Each point is reached from the start by the listed moves, each made 0, 1 or 2 times, or once backwards (-1), plus a little noise. Is the number of moves made odd or even? Then give how often each move was made.
In the rows, 128 means zero.

Moves:
(1): [114 119 149]
(2): [160 165 132]
(3): [ 99 135 123]
Start: [126 135 137]
Points:
[173 156 167] -> odd (1, 1, -1)
[192 210 146] -> even (0, 2, 0)
[201 175 126] -> odd (-1, 1, -1)

Moves:
(1): [136 130 131 132 129  94 128 103 111 144]
(2): [130 148 144 122 106 134 106 149 119 140]
(3): [131 103 147 131 109 153 139 105 111 110]
(4): [116 120 143 120 130 113 118 121 135 110]
(5): [138 106 135 126 116 122 141 139 139 136]
(6): [131 128 153 130 149 134 147 144 109 129]
(7): [125 132 120 103 130 134 136 128 112 129]
(8): [109 142 135 128 113 127 154 126 131 126]
Start: [ 98 159 132 112 125 110 113 123 115 138]
Points:
[ 53 249 195  75 111 143 160 245  90 163] -> odd (-1, 2, -1, 0, 0, 2, 1, 2)
[ 70 124 137  54  62 120 148  88 107 114] -> odd (0, 0, 1, 1, 1, -1, 2, 1)
[ 79 167 105  68  71 153 155  90  73 135] -> even (0, 0, 1, -1, 0, -1, 2, 1)
[ 95  97 173 127  80  53  84  56 142 107] -> odd (1, 0, 1, 2, 1, -1, -1, 0)
[ 67 170  96 104 127  57 124 102 170 123] -> odd (0, -1, -1, 1, 0, -1, 0, 1)

Moves:
(1): [139 140 138 133 131 120 136 129 110 152 112 125]
(2): [119 122 152 127 120 126 142 113 120 127 126 138]
(3): [129 145 131 131 123 122 127 126 144 123 126 130]
(4): [113 129 132 125 117 145 136 144 132 130 117 112]
(5): [115 126 140 135 141 139 131 120 124 121 139 123]
(6): [136 112 137 147 122 133 130 128 139 130 136 114]
(7): [143 132 138 120 137 135 127 116 131 128 115 128]
(8): [129 125 136  98 126 132 125 142 137 151 138 119]
(9): [127 138 121 132 110 137 146 112 133 137 133 121]
(10): [115 120 127 120 136 103 148 128 123 120 114 113]
(11): [124 128 122 128 144 132 151 148 144 126 128 133]
(12): [116 119 123 132 129 129 119 120 132 138 126 131]
Start: [144 122 125 114 130 114 133 131 127 145 122 140]
Points:
[137 104 231 138 195  46 168  23  33 143  47 141] -> odd (2, 2, 0, -1, 2, 0, 2, -1, -1, 2, -1, 1)
[114  96 184  97 203 116 249 179 117 192  82  64] -> odd (2, 0, -1, 1, 2, 1, 1, 1, 0, 2, 2, 0)
[147 103 158 141 133 112  57 112 128 201 160 149] -> even (1, 0, 1, -1, 1, 1, -1, 1, -1, -1, -1, 2)
[ 86 111 133 130 147 101 166  99  66 203  79  60] -> odd (2, -1, -1, 1, 2, 0, 0, 0, 1, 2, -1, 2)
[ 98 188 142 110 147 131 248 220 165 186 107  62] -> even (2, -1, 2, 2, 2, 0, -1, 1, 1, 1, 2, -1)
[130 152 118 166 128 189 198 113 192  91 149  91] -> odd (-1, -1, 1, 1, 2, 1, 1, -1, 2, 0, 1, -1)
